Rows are points. The window is the flat piece filled in between its corners: a triangle in 3 columns, a solid with four corners in 4, and so on. A path goes straight from each point to the next, and from the last back to the first. List the points from which the path goes on through the window.

Window (4 x 4)
[[ 16 -15  -9   9]
 [ 45   1   6   5]
 [-52  14  75 -33]
 [ 31 -31  20   6]]
Path:
(1): [-56  12  81  11]
(2): [-11   4  22  11]
(3): [  3  -8   6 -32]
(4): [ -6  -1  16 -45]
(5): [-13  29  29  36]
(6): [-9  3 47 15]
(7): [ -1 -18  24 -53]
(8): [ 47 -22 -18 -17]
(9): [ 38 -14  11  45]
(10): [-12 -11  25  27]
(11): [  1 -30   2 -31]
(12): [ 14 -15  27 -49]
(13): [  9 -12  43  14]
(14): [ 69 -17 -22  63]
(15): [ 69 -34 -53   4]
(16): [-51  -7  58 -44]
Through the window after points: 6

Window (6 x 6)
[[-50  -7 -33 -25  64 -15]
 [ 79 -11 -57  34  54 -14]
 [ 26 -59  22  33 -37  12]
 [ 24  28 -13  71  11  -5]
 [-27 -13  -7  -4 -57  20]
 [-12  61  45  19  -4  -3]]
Path:
(1): [31  5 -6 43 34 38]
(2): [ -6  21 -28  16  64  58]
(3): [ -3  11 -36  10  41 -37]
(4): [-26 -11 -17  -2  -3 -30]
(5): [-27   1 -18  -2  15  31]
(6): [-1 42 23 29  8 19]
(7): [  6  39  17  26  -7 -47]
(8): [ 32   7  -6  32  22 -57]
Through the window after points: 4, 6

Window (8 x 8)
[[ 54  75 -10   9  41  61  63  48]
 [  1 -56 -29  24  33 -14 -38  -6]
 [ 34 -23  32 -42 -56 -12 -53  25]
 [-48  22 -68   2  72   3   3 -11]
 [ 65   3  13 -44 -27 -61  -1  42]
 [-10 -39 -56   1 -89  -6   5  12]
 [ -1 -10  32   4 -55 -65 -23  17]
 [-11 -46  27 -28  17 -29   0  13]]
Path:
(1): [ 25 -20  13 -13 -59 -30  15 -59]
(2): [ 42 -28  26  -8 -33 -38  -8 -16]
(3): [ 20 -35   8 -13 -31 -22 -16  54]
(4): [-25 -21  -5  15 -10 -42 -33  64]
(5): [ 18 -25  10  -1 -20 -34 -17 -18]
(6): [ 52   5  -3 -14 -37 -23   5 -53]
(7): [ 16 -25   5  -7  -7  -3   1  52]
(8): [ 10 -20 -25  14  16  -5 -12  46]
(9): [ 18  -6 -12   3   4   8   6 -52]
(10): [ 19 -23 -19 -17 -57  -6   6 -14]
(11): [ -3 -29 -26  -7 -57 -22 -24  50]
(12): [ -5 -16 -16  -2 -34 -32 -17  43]
Through the window after points: 4, 8, 10, 12

Window (9 x 9)
[[ -30   18  -84    3  -38    7   25   25   -1]
 [   6   49 -101    1   30   10   -3    2    9]
 [  -2  -22   19  -52    6  -53   17    9  -41]
 [  45   11   45  -48  -10   -4   27    4  -32]
 [   7  -46   27  -36  -22  -22   12  -54  -46]
 [ -11   -6   43   75   23  -23    6  -10  -39]
 [ -66   22  -75   -2   -7   37  -30   22   21]
 [ -44   -5   29   34   60    1   67  -57  -42]
 [   1  -38  -47  -27    4   25   13   23  -22]]
Path:
(1): [  0  19  -6 -14  17  17  -8 -14 -94]
(2): [   8   11  -19  -24   -3  -11    0   -8 -103]
(3): [ 30 -22  31 -15   6 -25  54 -10  21]
(4): [ -5  -5 -29   5  24  -8  15  -3  19]
(5): [ -5  17 -29  16  17   0   6  -3 -39]
(6): [ -13   13   -2  -13   -7    6   15  -18 -108]
(7): [ 12 -35  15   2  28 -19  51 -16   5]
(8): [  4 -15  11  -3  22 -24  24 -10  24]
Through the window after points: 4
